Each point is reached from the start by the listed moves, each made 0, 1 or 2 times, or once backwards (-1), plus a little noise. Say if it took an odd or an even number of moves. Then give how often each move was made.

Moves:
(1): [44 18 -1]
(2): [-19  48   8]
Start: [-16  -3  -3]
Points:
[ 46 -32 -14] => even (1, -1)
[72 34 -6] => even (2, 0)
[-61 -22  -2] => odd (-1, 0)
[  3 -50 -10] => odd (0, -1)

Moves:
(1): [ 36 -13  -4   3]
(2): [11 20  4  3]
(3): [ 0 -7 39  5]
Start: [  3 -13  -9  -1]
Points:
[60 14 -4 10] => odd (1, 2, 0)
[ 65 -75  56  11] => odd (2, -1, 2)
[ 86 -20 -15   7] => odd (2, 1, 0)

Moves:
(1): [35  5  5 -3  0 -1 -4]
(2): [ -3  46   7   7   7  19 -14]
(3): [-6 -9 29 -9 -3 -1 -3]
(4): [11 -7  7 40  2 12 -3]
(5): [ -1 -17   3  -1  45   2   4]
(6): [ -6  -3  -7  -8  -3  22 -10]
Start: [-15  -3  -5  -2  -2 -12  -4]
Points:
[ 75 -36 -22  33  -3 -20   3] => odd (2, -1, -1, 1, 0, 0)
[ 33 -95  50 -51  67  16 -16] => odd (2, -1, 2, 0, 2, 2)
[ 59 -35  77  21  46 -24  -6] => odd (2, 0, 2, 1, 1, -1)
[-13 -59  31 -88 -23  -2 -15] => odd (1, -1, 2, -1, 0, 2)
[ 24  12  12  66  50  77 -46] => odd (1, 1, 0, 2, 1, 2)

Moves:
(1): [ 37   7 -10   2   3   7  -1  -6  -1  -2 -15]
(2): [ -7  25 -11  -7   2   4  -1  15  -5  16  -6]
(3): [  9  -2  44   7   2  19 -10   4 -14  19  -8]
(4): [-1  5 -7 33 -8  6 -7  9  4  3  3]
(5): [ -2   5  -2   3  34  -9  -6  26   7 -12 -11]
(6): [-11 -16 -15  -4  -1  23  -4  -1  -8  -1 -13]
(7): [ 7  1 -2  7  5  1 38  4 -6 -3 -4]
(8): [ 2 -9  6 -9 -8 -4  3 17  6  7 -8]
Start: [ 14   5  13 -22   3 -10  28  -3   2  -8   0]
Points:
[ 69  12  42 -75 -25  95 -27  -2 -56  75 -82] => even (2, 2, 2, -1, -1, 2, -1, 1)
[ 86  55  57  55  60  41 -60  74  -7  26 -65] => even (2, 1, 2, 2, 2, 0, -1, 0)
[-15  49  66 -12 -17 -17  21  81   4  62  -6] => even (-1, 2, 1, 1, 0, -1, 0, 2)
[-49   0 -46 -22   9 -20  28  84  25  -5 -21] => even (-1, 1, -1, 1, 1, 1, 0, 2)
[-19   4  50 -66  31 -61  -2  34  27 -10  11] => even (-1, 0, 0, -1, 1, -1, -1, 1)

Moves:
(1): [  7   4   5  10  11   8  -8  -8   4  -6 -10   2]
(2): [ -5  37  -4   6  -6  19  15 -13  15   7  -3  17]
(3): [ -9  -7   9   1   1  -8   4  -3 -12  -1 -10  13]
(4): [ -2  -6  -5  13   0  11  -5 -14  -7  19 -20   5]
(5): [-15  13 -15  -5  30   2   9  17   8  -8   1   4]
(6): [ -8   7  -8   4 -11  20  15  16   5 -12  -3  -5]
(7): [ -2   1  -8   1  -9   6  28 -12   6  -3  13  -5]
(8): [  1  -9   0   5   3 -16  -9  14  23  -1   4   5]
(9): [ -8   1   0  -2  -2  21 -10 -14   0   0  -1  12]
Start: [ 4 -6 16 -5 -3 10  5  6 -3  0  3  0]
Points:
[ 44  13  29  38  -6  27 -38 -53  35  35 -23  18] => even (2, 1, -1, 1, -1, -1, 0, 1, 0)
[-38  48 -45  -5  32  63  52   6  95 -15  45  35] => even (0, 1, -1, 0, 2, 0, 2, 2, 2)
[ -4  -9   5   3  37  23   8  81  40 -70   6 -19] => even (2, -1, 0, -1, 1, 2, 0, 1, 0)
[ -3 -59  45  -3 -23  45 -57 -43 -74  23 -44  20] => even (0, -1, 1, 1, -1, 0, -1, -1, 2)
[ 42  63  26  21 -19  27  13 -51  69  -1  27  20] => even (2, 2, -1, -1, -1, -1, 1, 1, 0)

Moves:
(1): [24  4  3  8  3 -2 -4 -1 -6 -8 -9  9]
(2): [  8  19   9   0  -2 -10  10   1   6  14  -3  -4]
(3): [ -6 -11  28   6  -6   9   7   5  -3  -1 -11  -4]
(4): [  3   4   2  37  -7  -6  -5 -10 -11   0  10  -8]
(5): [-5  1  6  2 27  2 -5 -8 16  2 -1  2]
(6): [ 4 10 -4  5  3 28  0  5 -5  1 -2  9]
(7): [ -5 -14  -7  13  10   3  27  -4  -2   4  -1 -11]
(8): [ -1  -7   1   9  -1  -9  -1  31   4 -11  -2  -4]
(9): [ 10  -6   5   6 -14   0   3   0  23  -1   8   6]
(10): [  6 -13   0  -1  -6   2 -18   8  -7  30  -2   0]
(11): [  6  -1   8 -10   5  -1   9  -1 -13   0  32   3]
(12): [-15  -8  -4   7  -1  -5   2  -2   3   5   7  32]
Start: [ 14   4 -14  17 -10  12  10   4  -6 -16  -8 -12]
Points:
[ 40 -28  83  75  37  13  62  28 -23  65  22 -85] => odd (0, 2, 2, 1, 2, 0, 2, 1, 0, 2, 2, -1)
[-41 -11 -85  -9  24  71  86   9 -48 -38  33  19] => odd (-1, -1, -1, -1, -1, 2, 2, 0, -1, -1, 1, 1)
[ 27 -47  30  45 -42  80  27  72 -62  33  -8 -18] => even (0, 0, 2, 0, -1, 2, 1, 1, 0, 2, 1, 0)
[ 35  83  31  81 -55  39  33 -29 -49  -7  38  26] => odd (0, 2, 1, 2, -1, 2, -1, -1, 0, -1, 1, 1)
[-77  -9   8   7  43   0   0  59  52 -50 -46  47] => odd (-1, 0, 1, -1, 2, 0, -1, 2, -1, -1, -1, 2)
[-34 -48  26  -8  14  48 -13  58  -1  -8 -81 -60] => odd (-1, -1, 2, -1, 1, 0, 0, 1, -1, 1, -1, -1)
[ 43  -9  61  55  51 -11  95  17 -29 -58 -34 -72] => even (2, 1, 2, 0, 1, -1, 2, 1, -1, -1, 1, -1)
[ 14  16   9  95 -18  14  -7  -8 -43 -21 -45 -75] => even (0, 0, 1, 2, 0, 0, 0, 0, -1, 0, -1, -1)

Moves:
(1): [ 15   2  10   8   5   8   3   2  13  -2   0   3   5   4 -11   8 -11]
(2): [  4   1   2  -1   0   4  -1   1  -4  -7  -1 -10  -1  15  -3  -6  -7]
(3): [ -2  -1   5  -1  -1   1   7  11  -1   9   3 -14   7   5   0  -1  -6]
(4): [  3 -11  -1   1  -1  -7   1  -3  11  -3   0   4  -2  -1   2 -12  -3]
(5): [ -1  -1  19 -10 -15  -8   3  -7   2  -4  11   3 -12   0  -5  -2 -13]
(6): [  7  -1   3  -9 -12  -2  -1  -4 -17  10   6 -23  -9  -6  -6  -9 -19]
(7): [ -4  -4   1   3  -5  15   1  -3   2   2  13   3  22  -3 -13   0   3]
(8): [ -1   2  -2   2   2   7  -4  -2  14 -15  -2  -6  -5 -18  13   3  10]
(9): [16  0 -1 -8 17 -4  8  5  2 -6  2  0 -5 -5 -8 -6 12]
(10): [ -5  -9   6  -6 -11  13   6   3  -1  -8 -11   9   1  -5  -7   2  -4]
(11): [-15   8  -3   7   7 -17  -3   3 -12 -13   4  -4  14 -13  -6   5  -8]
(12): [-10   2   8  12  13   6  10  -5   1  -3   3   4  -5  -6  15 -14  -2]
(13): [  8   6   5   7  -4  -9 -10  24  -4   6  -3  -5  -2   6 -12  -4  -7]
(14): [-12   3 -13 -11   2   0  -4  -4  12   9   0   3 -14   0 -11   0  -7]
Start: [-16 -20  -5   3   6   2  -3   0  14  -3   1  14 -11 -10  -6  -7   5]
Points:
[ 30 -23  38  17  34  11  31  32  26  15  49  30  26  18 -34 -40  37] => odd (0, 0, 1, 0, 1, -1, 2, -1, 2, -1, -1, 1, 1, -1)
[ 24 -43 -10 -35 -47  13 -33  31  33 -30 -13 -24 -41 -48 -74 -44 -33] => even (0, 1, -1, 2, 0, 2, 1, 2, 1, 2, 0, -1, 2, 1)
[  7 -17  22  42  51   0  12  22  44 -95  -9  30  40 -36 -25   8   5] => odd (2, 1, 0, 1, 0, -1, 0, 1, 1, 1, 2, 0, 0, -1)
[ -9 -28 -14   1  38  23  23 -19 -38  17  36  -3  -1 -39 -24 -72  12] => even (-1, 0, -1, 0, -1, 2, 2, -1, 2, 0, 0, 2, 0, 0)
[  7 -15   4  45  12  29 -19  44  48  -9  25 -55  23 -41 -57 -49 -65] => even (2, 1, 1, 2, -1, 2, 2, 2, 0, 0, 1, 1, 2, 1)
